Rows are points. Before rounding, the points of a table are all equally far from one centre. They may lie mostly on one side of it. Where is the centre, to within rounding?

Points (6 x 3)
[[ 4.8  5.1  1.0]
 [-3.1  5.5  7.0]
 [ 2.0  2.0 -1.8]
 [ 0.9  3.9 -1.7]
 [-5.1  1.0  5.6]
 [ 2.3 -3.1  1.4]]
Centre: [0.6 2.0 4.0]

Points (15 x 9)
[[ 6.4  6.0  2.1 -6.6  0.5 -2.0  2.8  0.8  2.5]
 [ 2.2  5.6  6.6 -2.8 -2.2  3.2 -3.0  2.2  2.6]
 [ 8.1  3.3 -0.2  0.7 -5.1 -0.6 -1.4 -2.9 -1.0]
 [ 1.0  5.4 -0.6  3.7 -3.6 -0.1 -4.6  1.7  1.3]
 [-0.6  7.8  0.8 -3.2 -4.7  0.7 -4.1  0.3  4.6]
 [ 2.2  6.4  4.7 -3.9 -5.0  0.8 -3.6 -1.4 -1.7]
 [ 7.3  4.2 -0.6 -5.5 -0.2 -4.0 -1.6  1.9  1.1]
 [-1.0  3.2  0.4 -4.5 -2.2 -3.4 -1.9  0.2  3.2]
 [ 3.0  7.0  0.9 -1.3  1.2 -2.9 -2.2  1.4 -2.6]
 [ 0.2  3.9  1.3 -1.3 -7.0 -0.3  0.1 -2.6 -2.0]
 [ 0.6  6.2  0.6 -1.2 -0.6 -2.2 -0.6 -3.5  0.2]
 [ 5.5  6.5  3.5 -4.9 -5.9 -4.7  0.1 -4.3  0.3]
 [ 1.1  8.8  4.9 -1.0 -7.2 -5.2 -3.4 -0.7 -1.1]
 [-1.0  6.7  0.6 -3.9 -4.8 -5.1 -3.5 -0.1  0.8]
 [ 1.6  3.5  0.2 -3.8 -4.0 -0.7 -4.9  1.8 -1.5]]
Centre: [ 4.4  6.1  2.5 -0.8 -4.8 -2.2  0.4  2.2  2.3]
